Rows are points. The points of each table are mixes of a few directions, plus a little noise. How many directions does each table use, and how many do they share? Where both have some left over, give the other angles between the two spaces (their principal angles), to ten degrees, smallest first.
In the rows, 128 means zero.

First (4 x 2):
[[140 171]
 [136 156]
 [124 116]
 [111  67]]
Second:
[[108 157]
 [162  81]
 [102 165]
 [141 110]]
Directions: first 1, second 1, shared 0; angles 50

First:
[[ 82 125 134  97  54 122]
 [162 126 140 145 143 137]
 [ 40 136 104  62  77 113]
 [154 126 137 180 164 128]
 [160 125 132 142 151 134]
 [135 129 126 149 157 126]
 [170 126 128 122 151 137]]
Second:
[[100 106 113 157 161  96]
 [140 143 144 118  94 150]
 [168 147 128  82 130 157]
 [117 135 155 148  73 140]
 [129 116 107 122 170 112]
 [178 141 107  66 173 147]
 [117 137 154 150  71 141]
 [ 76  96 118 184 151  82]]
Directions: first 3, second 2, shared 1; angles 30

First, 11 rows:
[[142 119 160 217 136 122 111 112 106 124 107]
 [139 118 177 179 136 112 160  99 110 102  89]
 [134 144 130  95 133 131 121 120 132 120 135]
 [141 142 139  73 117 110 118 128 136 123 131]
 [119 180 110 100 133 102  68 140 141 109 146]
 [125  90 111 166 166 217 181  95 117 152 146]
 [166 118 146 184 158 186  69  92 105 163 155]
 [ 84 140  81  96 126 114 167 156 150 108 128]
 [168 114 167  60  90 108 109 133 125 154 128]
 [ 85 157  83 113 130 104 137 156 148 101 130]
 [105  88 107 125  84 102 167 176 137 151 113]]
Second, 11 rows:
[[ 83  73 162 129 141 158  80  61 189 115 107]
 [128 154 182 126 134 186 116 140 165 138  71]
 [166 118 106 131 199  87 164 218 114 132 119]
 [122 115  94 126 111 100 126  93 102 126 154]
 [148 142  99 151  57 118 146  85 126 103 196]
 [133 150 153 129 137 136 146 196 129 126 145]
 [121 131 142 123 147 125 134 175 124 129 138]
 [ 76  93 152 117 137 129 100 122 141 119 157]
 [138 144  79 115 112 101 130  91  71 151 109]
 [180 149  93 152  93 122 155 101 130 118 133]
 [113 141 145 110 141 147 112 127 117 151  80]]
Directions: first 5, second 5, shared 0; angles 60, 70, 80, 90, 90

First:
[[130 110  68 115 102  63  92 159 164 117 139 121  89 160  83 144 136 129]
 [144 103  61 135 133  41  95 172 144  94 121 126  78 179  89 113 140 139]
 [110 117 136 102 128 144 143 122 175 194 161 109 125  98 134 141 160  97]
 [103 126  82 105  81  93  94 115 157  94 126 128 102 153 117 126  92 120]
 [140 148 173 156 143 208 159 134 105 148 111 147 179  82 150 152 114 159]
 [131 128 145 148 174 141 155 110  98 117 113 122 134 103 141 114  94 112]
 [152 152 214 136 144 184 157  97  49 139 140 125 179 102 137 148 147 125]
 [115 139 145 128 120 149 129 117 131 120 114 146 137 148 174  84 140 144]]
Second, 11 rows:
[[153 116 144 119 155  92 135 119  82 139 164  91 118 118  72 164 149  87]
 [100 141 109 136  99 167 119 137 176 116  89 167 138 139 185  88 106 172]
 [128 134 142 123 120 137 128 122 119 128 133 128 136 130 132 131 136 130]
 [178 104 162 112 181  60 141 109  42 150 197  58 109 108  25 200 168  49]
 [160 105 133 123 174  73 138 123  82 140 169  79 107 113  56 171 145  72]
 [120 137 135 127 112 145 125 126 133 125 120 140 138 133 146 119 129 142]
 [126 117 101 135 145 111 129 140 145 125 120 125 111 124 123 124 112 124]
 [112 167 184 114  64 199 120 104 116 126 123 165 179 147 183 112 154 170]
 [ 93 135  84 145 106 159 120 149 197 111  77 171 128 137 191  78  91 177]
 [116 121  96 139 133 125 127 143 162 120 106 140 116 127 143 109 104 140]
 [115 131 116 133 119 142 124 135 152 122 111 145 129 132 151 110 117 147]]
Directions: first 6, second 2, shared 2

First (8 x 32):
[[128 113  99 224  95 107 144  74 173 169 151 135 140 164 174 133 120 149
  188 146 149  94 115 130 249  71 142 114 142 174 102 132]
 [114 127 138  97 146 127 114 133 119 134 124 127 117 123 136 125 139 114
   98 136 113 143 144 135  88 158 145 144 139 111 115 113]
 [ 73  94 174  69 164 120  64 142  54 113 100  99 108 125 133 142 146 102
   82 183 116 133 150  91  68 145 146 148 146  93 116 131]
 [148 144 147  62 139 153 128 180  89  72 106 119 130  95  65 128 122 124
  103 100 128 144 120 116  49 149  89 120  97 101 176 147]
 [153 147 121 117 123 141 148 143 139 115 130 136 134 115 105 121 121 133
  127  98 127 137 121 139 110 138 111 121 113 127 147 129]
 [158 149 107 145 114 135 161 128 163 131 141 144 137 124 120 119 120 138
  142  95 130 131 119 149 142 129 117 120 118 139 136 124]
 [131 128 107 175 116 116 145  97 170 163 147 140 130 147 162 124 128 135
  149 129 129 120 129 147 179 118 148 129 142 149 103 113]
 [122 120 131 134 126 125 122 124 121 125 125 123 129 132 130 132 128 130
  133 138 133 122 127 118 140 116 127 124 129 131 128 134]]
Second (10 x 32):
[[141 108 127 114 168 123 128 157 143 110 154 150 109 131 153 127 132 119
  116 143 128 130 149 133 146 116 108 100 107 143 109 132]
 [147 114 131 127 152 125 141 127 147 117 152 136 116 117 139 119 118 127
  130 127 113 122 146 136 132 139 104 129 105 161 123 135]
 [131 103 141 108 141 125 137 119 121 107 143 120 112 118 134 128 130 147
  123 125 106  99 158 143 129 143 101 146  86 179 113 145]
 [120 126 122 104 146 139 103 129 126 128 127 139 118 140 135 117 122 133
  137 116 126 126 130 124 129 112 115 138 124 134 133 134]
 [130 139 122 107 163 139 110 139 131 124 152 145 101 124 157 126 122 123
  126 123 180 103 136 146 133 108 136 117 110 108 121 140]
 [107 125 158 187  16  82 201 121  68 122  87  51 172 109  79 199 184 156
   79 166 115 112 124 137 117 173 193 120 129 109  96 114]
 [112 104 125  74 168 142  92 142 114 111 141 144  94 146 150 121 133 147
  127 115 127 104 156 135 141 102  97 133  91 160 111 146]
 [123 143 117 145 110 134 117 137 135 152 100 140 153 147 113 123 125 110
  137 135 119 178  95  98 126 114 142 112 181  87 149 104]
 [157 134 123 146 136 136 137  91 165 135 137 135 136 105 120  91  89 115
  160 107 100 131 122 128 109 158  99 166 134 165 161 134]
 [115 187 109 166  78 135 114 120 126 176  81 126 169 138  98 130 120 103
  143 125 167 171  65 103 113 114 186 121 212  33 168  98]]
Directions: first 3, second 5, shared 0; angles 50, 80, 90

First (10 x 32):
[[125 116 126 136 123 131 131 134 119 134 129 131 134 129 126 130 119 131
  127 121 132 118 124 130 113 125 134 120 132 124 120 123]
 [133 149 136 105 147 104 106 104 133  77 114 117 114 114 138 129 159 111
  127 149 117 130 146  94 132 131 129 140 100 134 140 122]
 [130 134 130 120 134 120 120 120 129 110 123 124 124 124 132 128 138 122
  128 135 125 127 134 116 128 129 129 131 119 130 132 125]
 [123 103 111 169  91 188 178 177 139 249 164 149 147 161 108 121  69 164
  135  92 146 151  90 214 153 128 108 116 190 123 121 158]
 [123 114 125 138 122 133 134 138 119 141 130 133 136 131 125 130 116 133
  127 119 134 118 122 134 114 125 134 118 136 123 118 124]
 [119  94 130 136 128 106 113 127  87  85 110 132 143 115 130 140 124 123
  120 119 135  74 134  90  59 113 164 103 109 114  98  92]
 [134 154 132 111 140 122 121 113 146 113 126 119 113 125 133 123 148 119
  129 145 118 150 136 121 158 136 114 146 119 136 146 139]
 [133 147 129 122 131 135 132 124 149 141 135 125 119 133 128 122 134 127
  131 136 123 154 127 141 162 136 111 142 133 135 144 145]
 [131 142 129 124 129 135 132 127 144 141 134 126 121 132 127 124 131 129
  130 133 125 148 126 140 155 134 114 138 134 133 140 142]
 [127 126 133 120 137 109 113 116 116  89 115 124 128 117 134 133 141 119
  125 134 126 110 138  99 106 125 142 125 109 126 122 112]]
Second (8 x 32):
[[116 142 117 143 122 119 118 145 151 133 141 141 130 119 163 108 111 123
  125 150 137 111 119 126 131 140 110 130 142 153 130 128]
 [156 100 160 103 140 147 143 109 114 134 112 137 135 159  71 165 173 144
  136 100 120 140 145 139 146 108 143 115 103 111 130 139]
 [131 147 112 138 127 135 147 123 122 121 133  98 123 133 120 106 104 131
  130 114 118 151 124 124 124 124 134 151 132 113 128 142]
 [141 106 146 108 144 148 155 125 125 122 133 137 135 148  73 163 173 149
  138 113 107 133 124 130 136 115 126 102 105 127 137 132]
 [ 94 131 106 136 124 103 105 145 117 113 134 121 116  76 168 132 114 112
  118 163 134 104 113 113  93 154 124 115 141 133 124  85]
 [155 137 137 132 132 147 156 124 145 142 133 129 139 169 100 115 132 147
  136 111 121 144 138 142 162 117 126 145 125 131 135 167]
 [138 131 134 139 122 108 108 127 113 147 107 122 123 118 153 129 118 119
  117 150 154 114 159 145 141 152 151 149 144 113 119 118]
 [ 93 130 112 125 113 117  92 125 137 112 132 140 122 102 176 107 100  99
  124 123 134 125 101 103  92 113 109 118 132 143 122 114]]
Directions: first 2, second 5, shared 0; angles 40, 90

First (11 x 32):
[[125 122 153 107  93 137 107  97 103 105 164 122 108 142 115 134 118 112
  144 156 119 127 107 117 112 107 153 182 160 120 151 121]
 [ 81 116  81 113 176  87 179 188 155 173  85 139 185 108  55 176 120 196
  155 141 100 107 136 154  66 124 104  81  53 157 121 130]
 [145 142 124 154 138 133 124 132 148 127 114 126 125 125 165 110 142 123
  109 109 147 137 136 119 159 149 116 100 130 124 104 130]
 [143 146 121 145 120 142 112 118 143 118 122 125 124 142 171 101 141 107
  111  98 154 141 122 111 176 147 131 112 142 111 108 131]
 [144 144 122 152 134 136 123 127 145 127 114 127 125 130 169 105 142 114
  106 101 151 139 135 120 170 149 121 101 132 121 105 134]
 [147 113 155 117 136 136 144 124  95 129 141 134 108 111 124 123 113 107
  115 118 120 118 160 166 121 119 121 146 132 147 155 134]
 [147 116 157 126 132 133 134 118 102 122 144 129 103 111 131 125 118 113
  119 134 121 122 151 149 117 120 122 148 137 143 147 128]
 [166 117 174 138 127 146 126 105  95 112 150 130  86 107 155 108 123  93
  103 128 129 125 158 147 133 124 121 155 155 140 145 129]
 [ 92 132 105  72  87 137 108 115 117 124 145 127 151 178  92 135 114 113
  160 115 131 129  87 122 141 110 175 162 140 104 149 137]
 [150 137 131 131 131 147 126 120 123 126 123 132 118 132 164  95 130  93
  103  80 153 136 148 140 178 143 126 115 139 121 125 142]
 [ 65 128  87 149 139  75 124 162 187 141 109 118 176 124  71 199 143 232
  186 231  92 121  70  65  33 118 124 105  85 125  92  94]]
Second (10 x 32):
[[ 85 141  89 158 129  93 112 151 189 134 107 116 167 136 109 169 152 202
  166 195 116 132  73  62  83 133 127  97 105 113  83 103]
 [159 138 158 163 106 142  91  95 132  98 147 117  94 129 182 107 145 108
  113 150 140 142 115  88 149 136 131 144 169 110 113 114]
 [165  79 236 106  98 142 117  71  36  89 212 125  45  90 101 148  98  97
  134 211  76 105 153 157  43  72 136 249 184 158 203 109]
 [133 137 106 121 137 139 139 141 133 141 107 134 141 137 142 106 127 110
  111  72 150 133 143 151 174 144 126  99 118 126 123 147]
 [131 127 126 117 130 132 136 131 122 135 124 131 129 128 124 124 123 119
  124 108 130 125 138 145 137 129 127 125 122 132 135 137]
 [115 140 114 155 123 115 109 132 166 122 119 118 139 135 139 139 146 160
  139 161 129 137  95  81 118 138 129 112 127 113  96 112]
 [132 130 111 106 142 139 150 144 117 146 113 139 138 132 126 109 118 102
  112  66 143 126 155 170 167 137 128 109 114 135 136 152]
 [125 121 133 122 127 126 131 127 119 130 135 130 125 123 115 134 121 130
  134 136 121 122 131 134 114 122 127 138 127 134 136 128]
 [126 128 117 120 135 130 139 136 129 137 117 132 138 131 126 121 123 120
  121 102 135 128 138 143 143 131 127 115 117 130 127 137]
 [111 135  89 112 147 125 150 155 141 153  97 136 161 136 115 124 127 133
  126  82 140 128 137 150 154 139 125  89  97 131 119 144]]
Directions: first 4, second 3, shared 3

First, 10 rows:
[[ 86 144 128 143 187 141 146  43 130  95  94 136 179  70 153 126  99  94
  105 118 124 115 128  85  81 133 173 164 196  97 181 146]
 [150 122 121 118  98  94 113 193 136 137 133 136 124 155 111 143 139 146
  127 137 130 147 122 151 153 132  92 106  83 144  91 128]
 [104 132 141 140 160 185 149  45 113 125 134 110 116 103 150 101 119 110
  140 116 126  98 138 104 100 118 175 155 183 110 175 120]
 [183 107 129 109  52 115 105 235 125 172 174 116  59 204  96 128 167 172
  160 141 133 144 127 184 190 121  71  81  41 168  60 104]
 [154 114 141 122  89 165 126 150 112 162 171 103  58 171 120 105 155 150
  165 128 131 116 136 156 157 114 119 111 100 147 110 100]
 [ 97 141 123 138 172 122 139  76 134  98  95 141 179  82 144 135 104 103
  103 123 125 125 125  95  94 135 155 153 173 106 162 146]
 [145 124 120 120 105  96 115 181 136 133 128 137 129 147 113 143 135 141
  124 136 130 146 122 145 148 133  98 110  91 141  97 130]
 [106 131 144 141 157 196 150  39 108 130 141 104 104 106 151  94 123 111
  147 114 126  93 140 106 102 115 178 155 185 112 177 116]
 [149 123 119 118 101  87 112 195 139 134 127 140 132 151 110 147 137 144
  122 138 130 150 121 149 152 134  91 106  83 143  90 132]
 [106 141 113 132 160  79 126 123 148  94  83 157 199  90 132 156 103 110
   88 131 126 145 118 106 106 144 128 140 144 112 136 157]]
Second:
[[101  45  88 161 101 123 222  95 157  39 175  76 157 217 164 181 160 124
  141 107 160 107 155 129 171  80  84 123 153  79 136  49]
 [131 171 155 131 164 167 116 127 118 136 158 150 137 109 141 100 127 101
  105 132 108 101 128 102 118 102 161 152 153 122 155 148]
 [161 216 175 118 178 159 100 146  98 161 146 181 153  83 126  79 150  93
  100 139  96 111 139 110 113 127 151 130 148 153 152 177]
 [101  87 105 121  95 112 102 127 145 144  93 101  77 121 117 146  73 164
  144 128 137 151  94 138 117 141 144 145 100 119 106 122]
 [106 114 116 124 101 109 101 141 133 154  92 114  84 110 110 137  80 162
  138 130 131 159  98 141 116 148 147 141  94 132 108 137]
 [149 200 154 139 137 113 153 172  93 134 143 160 175 116 117 111 176 108
  114 128 113 150 160 138 145 139 116  97 120 157 138 157]
 [136  92 116  91 118 120  55 107 146 173  66 122  72  96 106 125  81 161
  150 140 133 137  90 137  94 170 135 132 109 145  95 141]
 [141 100 117 137 130 125 176 107 134  83 151 118 166 171 144 146 178 114
  135 121 143 109 159 130 153 117  84 103 151 120 133  93]]
Directions: first 2, second 4, shared 0; angles 40, 80
